Every row gives one point. The ring and each string are closed loops that go straight from each point to the next, and from the last back to the first. Before rounding, they use only three directions, however many columns there are. How many times does the string pass through the ring? Passing back the other way cancels.

Ring (7 x 3):
[[ 2.4 -2.2 -6.4]
 [ 0.5  0.6 -7.1]
 [-2.0  3.7 -4.3]
 [-2.8  3.4  0.5]
 [-0.7  0.0  2.9]
 [ 2.0 -2.9  1.4]
 [ 3.5 -4.1 -2.7]]
String:
[[-0.8  6.4 -5.7]
 [-4.4  6.0 -2.0]
 [-4.8  2.8 -0.1]
 [-2.8  0.9 -0.6]
 [ 0.7  1.3 -1.5]
 [-0.1  4.2 -0.4]
 [-3.0  6.3 -1.0]
 [-4.8  6.1 -3.4]
 [-3.5  2.3 -4.0]
 [-1.5  0.1 -2.7]
 [ 0.6  0.6 -4.5]
 [ 0.3  0.1 -3.2]
 [-2.7 -0.1 -4.7]
 [-2.5  1.9 -7.9]
 [-1.6  4.2 -7.5]]
Times through: 1
String:
[[-0.4  3.9  2.8]
 [-2.4  2.1  5.0]
 [-3.7 -0.4  3.7]
 [-1.3 -0.7  0.0]
 [ 3.2 -0.8  0.1]
 [ 5.8 -3.3  2.1]
 [ 4.4 -5.0  1.2]
 [ 2.0 -5.7 -0.3]
 [ 7.0 -6.6 -3.0]
 [ 2.4 -4.9 -3.8]
 [ 0.3 -2.3 -3.5]
 [ 1.7 -1.2 -4.2]
 [ 0.1 -0.5 -3.1]
 [-1.4 -0.8 -5.7]
 [-1.7  0.4 -6.9]
 [-2.0  0.9 -4.9]
 [ 1.0  1.8 -4.4]
 [ 0.5  4.8 -5.7]
 [-3.5  6.0 -3.9]
 [-4.5  4.0 -1.5]
 [-2.7  1.4 -1.0]
 [ 0.4  2.0 -0.9]]
Times through: 3

Ring:
[[ 8.5  0.9 -2.6 -3.5 -4.6  1.0  4.3  1.3]
 [ 7.9  2.6 -0.9 -0.6 -3.1  0.5  4.9  3.3]
 [ 5.6  3.1  1.2  1.7 -0.8  0.0  4.9  4.3]
 [ 0.7  1.7  3.8  3.4  2.2 -0.8  3.0  3.7]
 [-3.1 -1.4  4.0  2.9  2.9 -1.3 -0.5  1.5]
 [-4.7 -4.4  2.7  0.7  2.0 -1.3 -3.3 -1.1]
 [-4.3 -6.0  1.2 -1.9  0.6 -0.8 -4.0 -3.0]
 [-1.2 -6.0 -0.7 -5.5 -1.5  0.3 -2.1 -4.3]
 [ 1.9 -4.7 -1.8 -6.8 -2.9  0.9  0.0 -4.0]
 [ 5.7 -2.3 -2.8 -6.6 -4.4  1.3  2.4 -2.2]]
String:
[[ -0.1  -4.0  -0.1  -3.2  -1.2   0.0  -1.1  -2.2]
 [ -2.2  -3.9   2.4  -4.5   1.5   0.6   1.2  -3.2]
 [  0.3  -3.1   0.4  -2.7  -0.8   0.0  -0.1  -1.4]
 [ -0.4  -7.1  -3.1  -4.0  -3.8  -0.6  -5.6  -3.8]
 [ -0.6  -7.3  -2.0  -8.5  -2.7   0.9  -2.1  -6.4]
 [  2.3  -4.3  -0.5 -10.9  -1.7   2.5   4.2  -6.0]
 [  6.3  -2.2  -2.2  -9.7  -3.9   2.5   5.2  -3.8]
 [  4.6  -0.5  -0.2  -4.4  -1.9   1.2   4.3  -0.6]
 [  4.8  -1.6  -2.4  -2.2  -3.9   0.0   0.2   0.3]
 [  7.9  -0.4  -4.1  -1.8  -5.9   0.1   0.6   1.6]
 [  4.9  -0.4  -1.2  -1.5  -2.9   0.2   1.8   1.1]
 [  3.2  -1.5  -0.9  -1.3  -2.4  -0.1   0.4   0.5]
 [  9.1   0.8  -3.9  -1.7  -5.9   0.3   2.2   2.3]
 [  5.8  -1.4  -3.2  -1.9  -4.8  -0.1  -0.2   0.8]
 [  3.6  -0.4   0.5  -3.1  -1.2   0.8   3.7   0.0]
 [  3.3  -1.5  -0.4  -3.4  -1.9   0.6   2.2  -0.6]
 [  3.2  -3.5  -2.8  -3.3  -4.0   0.0  -1.6  -1.3]
 [  1.7  -6.7  -3.7  -7.2  -4.6   0.5  -3.0  -4.9]
 [  0.5  -6.0  -2.8  -4.0  -3.7  -0.3  -4.3  -3.1]]
Times through: 1

Ring (9 x 12):
[[-1.9 -1.6 -1.3  4.1 -1.9  0.6  2.2  1.0 -1.5  3.4  1.8  1.6]
 [-1.5  1.1 -3.3  3.2 -3.8 -0.4  2.7  2.1 -3.9  3.4  1.8 -1.3]
 [ 0.1  3.5 -6.2  0.2 -5.5 -0.7  1.6  2.7 -5.3  2.6  0.1 -3.1]
 [ 2.0  3.7 -7.4 -3.1 -5.9 -0.9 -0.9  2.5 -5.1  1.3 -1.4 -2.6]
 [ 3.4  1.3 -6.2 -5.3 -4.6 -1.0 -4.0  1.4 -3.0  0.0 -1.9  0.3]
 [ 3.6 -1.8 -4.3 -5.2 -2.6  0.1 -5.4  0.0 -0.2 -0.4 -2.6  3.9]
 [ 2.7 -3.8 -3.0 -3.6 -1.0  1.9 -4.6 -1.2  1.9  0.1 -3.4  6.3]
 [ 0.7 -4.5 -1.8 -0.2 -0.3  3.1 -2.0 -1.5  2.5  1.5 -2.7  6.7]
 [-1.1 -3.6 -0.9  2.9 -0.7  2.1  0.6 -0.5  0.9  2.7 -0.2  4.6]]
String (22 x 12):
[[-0.8  0.7 -1.6  2.3 -3.8 -3.8  0.5  3.2 -5.2  2.5  5.2 -2.3]
 [ 0.7  1.5 -5.2 -0.7 -4.2 -0.1  0.0  1.7 -3.4  2.0 -0.6 -0.5]
 [ 1.7  4.4 -9.2 -2.9 -6.1  1.6  0.6  1.8 -4.3  1.9 -4.2 -2.1]
 [ 2.8  4.9 -9.9 -4.9 -6.6  0.9 -0.9  2.0 -4.7  1.1 -4.6 -2.4]
 [ 2.3  1.3 -6.2 -3.4 -4.3  0.2 -2.1  1.2 -2.7  0.9 -2.3  0.4]
 [ 2.2 -0.9 -2.9 -2.7 -3.1 -2.4 -3.8  1.5 -2.5  0.4  1.3  1.2]
 [ 4.1 -1.3 -3.8 -5.9 -3.1 -2.2 -6.5  0.9 -1.7 -0.9 -0.4  2.5]
 [ 5.7 -1.8 -5.4 -8.7 -2.8 -0.2 -8.3 -0.4  0.2 -1.9 -4.0  4.6]
 [ 4.4 -0.8 -6.8 -6.9 -3.1  2.3 -5.3 -0.7  0.5 -0.6 -6.1  4.4]
 [ 1.6 -0.8 -4.1 -1.9 -2.9  0.5 -2.1  0.5 -1.2  1.1 -1.5  2.3]
 [ 2.3 -1.8 -2.8 -2.8 -2.5 -1.2 -4.0  0.7 -1.2  0.4  0.1  2.7]
 [ 3.9 -1.5 -3.3 -5.5 -2.9 -2.5 -6.4  1.0 -1.7 -0.8  0.1  2.4]
 [ 5.6  2.8 -9.5 -9.3 -5.7  0.2 -5.8  1.0 -2.9 -1.2 -5.7  0.4]
 [ 3.4  3.4 -9.3 -5.7 -5.7  1.5 -2.2  1.2 -3.2  0.5 -5.3 -0.4]
 [ 1.3  0.3 -4.5 -1.5 -3.6 -0.2 -1.4  1.2 -2.5  1.4 -0.7  0.7]
 [ 0.7  0.0 -2.5 -0.3 -3.5 -2.8 -1.5  2.2 -3.7  1.5  2.9 -0.4]
 [-0.1  4.7 -6.2  0.4 -6.4 -2.5  1.9  3.8 -7.1  2.7  2.0 -5.2]
 [-0.6  0.0 -1.2  2.0 -3.4 -3.7 -0.1  2.9 -4.6  2.3  5.1 -1.5]
 [ 0.4 -0.4 -3.1  0.2 -3.1 -0.6 -0.6  1.4 -2.5  1.9  0.8  0.8]
 [ 0.2  1.6 -6.0  0.0 -4.2  1.8  1.3  1.1 -2.7  2.5 -2.3  0.0]
 [-1.7  3.8 -6.3  3.0 -5.4  0.9  4.6  2.6 -5.2  4.0 -0.3 -3.4]
 [-2.1  2.6 -3.0  4.1 -4.8 -2.8  3.4  3.7 -6.3  3.7  4.7 -4.1]]
Times through: 1
String, 26 rows:
[[ -0.9   1.1  -1.9   2.4  -4.1  -3.8   0.8   3.3  -5.5   2.6   5.2  -2.7]
 [ -0.2   5.8  -7.5   0.4  -7.0  -1.6   2.8   3.9  -7.5   3.0   0.8  -5.8]
 [  1.4   7.0 -11.1  -2.7  -7.7   1.4   2.2   2.8  -6.4   2.4  -4.4  -4.8]
 [  1.7   3.2  -7.8  -2.6  -5.4   1.0  -0.1   1.7  -3.8   1.7  -3.1  -1.3]
 [  1.2   0.2  -3.9  -1.3  -3.5  -1.0  -1.6   1.5  -2.8   1.3   0.3   0.5]
 [  1.7   0.3  -3.6  -1.9  -3.8  -2.3  -2.5   1.9  -3.4   0.9   1.4  -0.1]
 [  2.2   1.0  -5.8  -3.3  -4.2   0.0  -2.2   1.2  -2.6   0.9  -2.0   0.6]
 [  4.2   2.9  -9.7  -7.1  -5.5   2.0  -3.4   0.6  -2.4   0.0  -6.6   0.6]
 [  5.0   1.0  -7.4  -8.0  -4.5   0.0  -6.0   0.6  -1.9  -1.0  -4.4   1.8]
 [  4.3  -1.7  -3.8  -6.2  -2.8  -1.7  -6.8   0.5  -1.0  -1.0  -1.1   3.2]
 [  3.3  -3.5  -1.4  -4.3  -1.6  -2.4  -6.5   0.4  -0.4  -0.7   1.0   4.2]
 [  4.7  -4.1  -3.5  -6.9  -1.2   1.1  -7.6  -1.4   2.2  -1.4  -4.1   7.0]
 [  4.5  -3.3  -6.2  -6.9  -1.4   5.1  -5.7  -2.6   3.7  -0.7  -8.7   8.1]
 [  3.6  -4.9  -4.2  -5.1  -0.2   4.9  -5.4  -2.9   4.5  -0.3  -7.3   9.2]
 [  2.3  -6.1  -1.4  -2.5   0.6   3.4  -4.7  -2.5   4.2   0.3  -4.0   9.1]
 [  1.7  -4.7  -3.6  -2.0   0.0   5.8  -2.5  -2.8   4.3   1.1  -6.6   8.6]
 [  1.0  -3.3  -4.1  -0.9  -0.9   5.3  -1.0  -2.0   2.9   1.7  -5.8   6.7]
 [  0.6  -1.9  -3.1  -0.2  -2.0   1.6  -1.0  -0.1  -0.1   1.8  -1.6   3.5]
 [ -0.2  -3.3  -0.6   1.6  -1.1   0.1  -1.0   0.2  -0.2   2.0   1.3   3.7]
 [ -1.5  -4.4   1.2   3.9  -0.3   0.0   0.2   0.2   0.2   2.7   2.8   4.1]
 [ -2.8  -3.4   0.0   5.9  -0.5   2.2   3.0  -0.1   0.3   3.9   1.2   3.7]
 [ -2.2  -1.2  -2.5   4.5  -2.0   2.5   3.4   0.4  -0.9   3.9  -0.3   1.9]
 [ -2.3   0.1  -3.3   4.5  -2.9   2.0   4.0   1.1  -2.1   4.1   0.0   0.4]
 [ -1.2   1.3  -5.0   2.4  -3.8   2.0   3.1   1.2  -2.7   3.4  -1.3  -0.2]
 [  0.3   0.6  -4.7   0.1  -3.5   1.1   0.5   1.0  -2.2   2.3  -1.3   0.7]
 [  0.1  -0.9  -1.9   0.9  -2.8  -1.8  -0.8   1.7  -2.8   1.9   2.6   0.6]]
Times through: 2

Ring, 9 rows:
[[ 0.6 -1.1 -1.2 -2.2  0.0 -2.9 -3.4 -9.4  5.2  3.5  1.3 -1.0  1.2 -2.0]
 [-4.4 -1.1 -1.3  0.7  1.5 -2.3 -1.4 -7.4  2.7  3.3  0.1 -0.4  4.2  1.5]
 [-6.9  0.1 -1.1  3.7  2.7 -0.4  0.9  0.1 -2.1  1.2 -1.3  0.6  5.6  4.8]
 [-7.4  0.5 -0.1  4.4  2.0  0.5  2.3  2.6 -4.0  0.3 -2.0  0.4  5.2  5.2]
 [-5.3  0.8  1.5  3.1 -0.4  1.1  3.0  3.1 -4.3 -0.3 -2.2 -0.6  2.6  3.2]
 [ 0.2  1.4  1.5  0.7 -1.3  1.1  1.0  4.2 -3.2 -1.0 -1.0 -0.5 -0.5  0.4]
 [ 6.0  2.0  0.1 -1.5 -0.7  0.5 -2.3  5.2 -1.4 -1.4  0.8  0.3 -2.6 -1.8]
 [ 8.1  1.6 -1.1 -3.0 -0.2 -0.6 -4.5  2.3  1.2 -0.5  1.9  0.5 -2.9 -3.1]
 [ 5.5  0.2 -1.3 -3.4 -0.3 -2.1 -4.7 -4.4  4.1  1.7  2.0 -0.3 -1.4 -3.3]]
String:
[[ -1.3   0.5   1.2   0.5  -1.2   0.1   0.8   0.1  -1.4   0.4  -0.9  -1.0
    0.4   0.3]
 [  1.6   1.6  -0.2   0.5   0.4   0.5  -1.0   4.6  -2.3  -0.9  -0.1   0.5
    0.1   0.7]
 [  7.3   3.4  -0.2  -0.4   0.2   1.9  -2.1  12.1  -4.6  -3.5   0.5   1.5
   -2.9  -0.4]
 [  8.6   2.9   0.2  -1.9  -1.0   1.3  -2.6   9.1  -2.7  -2.7   1.0   0.7
   -4.1  -2.3]
 [  4.6   0.8   1.1  -2.6  -2.5  -0.3  -1.7  -0.7   0.9   0.2   0.6  -1.2
   -2.9  -3.2]
 [  2.6   0.5   0.4  -1.7  -1.4  -0.7  -1.7  -1.8   1.1   0.8   0.5  -0.8
   -1.2  -2.0]
 [  3.8   1.3  -0.9  -1.0   0.4  -0.4  -2.8   2.2  -0.1  -0.2   0.9   0.5
   -0.7  -0.8]
 [ 13.4   2.9  -2.8  -3.9   1.4  -0.4  -7.4   7.4   0.8  -2.0   3.3   2.2
   -4.3  -3.6]
 [ 11.5   1.3  -2.0  -5.2  -0.3  -1.8  -7.1  -0.8   4.3   0.4   3.3   0.5
   -4.2  -5.3]
 [  9.3   1.0  -2.3  -4.3   0.5  -2.0  -6.7  -1.5   4.1   0.8   3.0   0.7
   -2.7  -4.0]
 [  5.1   1.1  -2.1  -1.7   1.5  -1.2  -4.6   0.7   1.6   0.4   1.8   1.0
   -0.4  -1.2]
 [  0.2  -0.2  -0.4  -1.0  -0.2  -1.5  -1.9  -4.5   2.2   2.0   0.5  -0.7
    0.9  -0.9]
 [ -1.8  -2.0   0.3  -2.4  -1.7  -3.2  -1.8 -13.3   6.0   4.6   0.6  -2.4
    1.2  -2.6]
 [ -3.4  -3.3  -0.1  -3.1  -1.8  -4.6  -2.4 -19.6   9.0   6.6   0.9  -3.0
    2.2  -3.1]
 [ -4.0  -1.9   0.3  -1.0  -1.1  -2.8  -0.8 -12.1   4.7   4.3   0.0  -2.1
    2.5  -0.9]
 [ -1.1   0.1  -1.1   0.4   1.2  -1.2  -1.7  -2.3   0.9   1.5   0.3   0.1
    2.3   0.9]
 [ -2.0   0.2  -2.3   1.3   3.0  -1.4  -2.3  -1.3   0.6   1.5   0.4   1.0
    3.8   2.3]
 [ -7.3  -1.1  -2.1   2.6   3.2  -2.2  -0.8  -6.3   1.6   3.3  -0.4   0.3
    6.6   3.9]
 [-10.1  -1.6  -0.9   3.3   2.2  -2.0   1.1  -8.0   1.1   3.8  -1.3  -0.6
    7.2   4.3]
 [ -7.4  -1.0   0.0   2.4   0.9  -1.3   1.2  -5.5   0.3   2.7  -1.3  -0.8
    4.9   2.9]
 [ -8.3  -0.7   0.0   3.2   1.2  -0.8   1.9  -3.8  -0.9   2.2  -1.7  -0.6
    5.4   3.9]
 [-11.3   0.1  -0.5   6.2   3.2   0.4   3.3   1.8  -4.6   0.9  -2.6   0.7
    7.7   7.4]
 [-10.6   0.4   0.0   6.1   2.6   0.9   3.8   3.3  -5.4   0.3  -2.8   0.5
    6.9   7.1]
 [-11.9  -0.5   1.8   5.2   0.2   0.5   5.1  -1.4  -4.0   1.4  -3.4  -1.2
    6.0   5.5]
 [ -4.2   0.2   0.5   1.9   0.2  -0.1   1.2  -0.3  -1.8   0.8  -1.2  -0.5
    2.7   2.2]
 [ -1.3   1.4  -0.5   2.1   1.5   0.6  -0.1   4.9  -3.3  -0.7  -0.6   0.9
    2.1   2.6]
 [ -2.5   2.3   0.2   3.8   1.6   2.0   1.7  10.0  -6.6  -2.3  -1.6   1.2
    2.3   4.3]
 [ -6.2   0.5   3.2   2.9  -2.2   1.5   4.7   2.1  -4.7  -0.2  -2.9  -1.7
    1.7   2.5]
 [ -5.5  -0.4   3.6   1.2  -3.6   0.4   4.0  -3.2  -1.9   1.2  -2.4  -2.8
    0.7   0.3]]
Times through: 3
